Every row gives one point. Each table stands for the endless flat space through its points: a line for two points, a plane for three, and so on. The two share one point or none. Which?

First:
[[ -9 -19 -24]
 [-10 -25 -29]]
Second, 2 rows:
[[ -5 -11 -14]
 [ -1   9 -22]]
They share: no point

First:
[[ 13 -15  -6  -7]
 [ 14 -16  -3  -7]]
Second (2 x 4):
[[  6 -29  12 -21]
 [  8 -27  10 -16]]
They share: no point

First:
[[ 3  0 20  6 15  5]
 [ 3 20  0 18 31 -3]]
Second (3 x 6):
[[  6 -13   9   0  40  24]
 [ 15  -3  21   1  31  11]
 [-20  15   1  22   2  -6]]
They share: [ 3  5 15  9 19  3]

First, 2 rows:
[[ 13  -1  -9  13   5  -3  -6 -15]
 [ 10  -5  -5  14   3  -2  -5 -10]]
Second (5 x 8):
[[-34 -13 -16   5 -11  22  -6  -8]
 [ -2   6   6   0  19  -7  13  -4]
 [  3 -27 -24  27   9  18   8 -17]
 [ 11  -4   0  18  20 -15  11 -12]
 [ 35 -10   2  20  19  -5   9  -5]]
They share: [ 7 -9 -1 15  1 -1 -4 -5]

First, 3 rows:
[[ -5  18   4  43 -17  41  -9 -15  18  34 -25]
 [ -6  18   6  23  -9  21  -4 -17  -7  14 -21]
 [-13  -2  20   3  -3   1   1 -31 -32   4  -3]]
Second (4 x 11):
[[ -9  14   8  19  -2   7   8 -20 -23  16 -27]
 [  0  12  10  41 -24   7   1 -17  -4  23 -12]
 [ -2  21  10  28  -5  -1  12 -24 -21  22 -28]
 [-19  -5   0  25 -11   6  13  -1 -28  16 -29]]
They share: [ -8  12  10  19  -8  17  -3 -21 -12  13 -16]

First (4 x 12):
[[-23   0   4   3  35  47   8  34  14 -19   9 -22]
 [ -4 -15  29  -1  -1  11  22   0  21  21  34 -17]
 [ -7 -14  25   3   5  15  22   5  17  17  28 -17]
 [  6  -9  31  -1  -9   3  26   0  27  21  36 -15]]
Second, 4 rows:
[[-12  -4  -3  -2  23   7  21 -11  14  -1  37 -34]
 [-13   1   7  -8  31   2  14  13  30  22   7 -26]
 [-23   3   1   3   7  27  48  10   9  -1  21 -14]
 [  7  -7  31  28 -13  52  38  30 -16 -26  26 -14]]
They share: no point

First (4 x 14):
[[  3 -19   3 -25  27 -44 -31 -10  29   8  -2   6  15  -2]
 [ 11 -15   7 -20   5  11  -3  15  -9  14  46 -20  15  -5]
 [ -1 -19   5 -22  19 -29 -21  -1  17  14   8  -2  13  -5]
 [ 34 -15   2 -29  27 -19 -27  -8  20  -8  33  -1  23   8]]
Second, 4 rows:
[[  3 -45  37  -5  52 -34 -38  16  11  -5  -2 -30  27  20]
 [ -5 -10   2 -31  16 -21   5  13  11  21  24  -2   7   1]
 [  6 -11  -2 -25   3 -16  -6  -2  18  27  24  -3   2 -18]
 [ 12 -30  13  -9  15 -19 -33  -7  18  15  10 -15  12 -15]]
They share: [  0 -21   7 -20  16 -19 -14   4  11  16  16  -6  12  -4]

First:
[[ 22   8 -11  21  33 -23  12   3   3 -10 -25  -8 -20 -30  15 -12   4  19
   -2   3]
 [ 38   4  -9  21   5   1  36   1   5   0 -21 -32 -18 -18  29  16   4   7
  -18  27]
 [ -2  -6   8   5  23 -19   8  16  14 -27 -11 -12  -1 -20  12 -10   4  17
  -10  -9]]
Second:
[[ 29 -17 -12  27  17   1  36  10   2 -24 -24 -20 -21 -27  26  16  10  16
  -15  12]
 [ 26 -11  -9  23  17  -3  31   9   4 -20 -22 -20 -18 -25  24  11   8  15
  -14  11]]
They share: [ 20   1  -3  15  17 -11  21   7   8 -12 -18 -20 -12 -21  20   1   4  13
 -12   9]

First, 3 rows:
[[ -9 -20  -1  11  15  -6   3 -29  19   4  -2   2   1   4   1   3  -3  31
    3  10   3 -23  15  -1]
 [-21  -3 -21 -10  11   8  17 -11  15 -22 -12  -2  11  19  -4 -23  -9  13
   10  19  19  -2  -2 -11]
 [-37   3 -31  -8  -1   0  29 -17  23 -30 -12   6  11  39   6 -31  -7   9
    6  21  37  -4   2 -11]]
Second, 2 rows:
[[-20  -7  -4 -12  10   3   4 -26  -3 -28   2  10  21  26  11 -35   7   5
    3   8  -4   6 -17 -24]
 [-14  -7 -28   0  16   9  22  -2  33  -4 -22 -14  -3   2 -19   1 -23  29
   15  26  32 -18  19   6]]
They share: [-17  -7 -16  -6  13   6  13 -14  15 -16 -10  -2   9  14  -4 -17  -8  17
   9  17  14  -6   1  -9]

First, 2 rows:
[[ -4 -18   6  12  -5 -15 -14  20   1   1   5 -14  -7  -4  -3  -6  -9  -5
    2   5 -19  20  26 -15]
 [ -6 -18  10  12 -11 -20 -19  20   2  -2   8 -19  -6   0  -2 -11  -8  -7
    1   7 -18  20  29 -14]]
Second (2 x 24):
[[  3 -16  -7   6  12  -6  -7  15  -5   1  -7  -1 -13 -15  -1  -2 -12   0
    8   4 -20  19  23 -23]
 [ -9 -24  13  30  -8  -2   5  35  11  25  17 -13   3  -3 -17  22  -8  -4
   -8  -8 -24  23  11   1]]
They share: [  0 -18  -2  12   7  -5  -4  20  -1   7  -1  -4  -9 -12  -5   4 -11  -1
   4   1 -21  20  20 -17]

First, 3 rows:
[[  3  -9   6  17  -6  -1  -8  15  11  17  -3  -6  23 -11  -4   8   7 -12
   12 -18 -10   4   1  -8]
 [-15 -19   8  11 -16   5   0  11   1   1  11  18  31 -25 -14   8  -3  -8
   18 -14 -22   8 -13 -12]
 [  9   1  16  20  -5   5  -4  13   6  21 -14 -12  18  -9  -3  20  11 -13
   21 -16 -13   0   3  -4]]
Second:
[[ 16 -15 -12  -9 -11 -16 -19   6 -26  25   4  -6  26 -20  10 -14  41 -25
    6  -7 -11 -10  -5 -19]
 [ -1 -10  31  47 -18   4 -25   4  29  18  -3 -27  12 -18  15  12  -9  21
   40  -2   6  14  15   9]
 [ 19 -30 -17   5   4   0 -21   4  -9  34 -11   9   2  -8  -5  12  33 -19
    4 -20 -20  -4 -11 -31]
 [ 23  -4  24  43 -18 -11  -5  22  11  -7   2 -16   1  14   5  27   3  -5
    4 -21  -6   6  21   8]
 [ -4  16  -1   2   1 -16  11  23  -7  22  -7  -9  42  -1 -16  -2  13 -35
    2 -15  -5 -17   5  -9]]
They share: no point
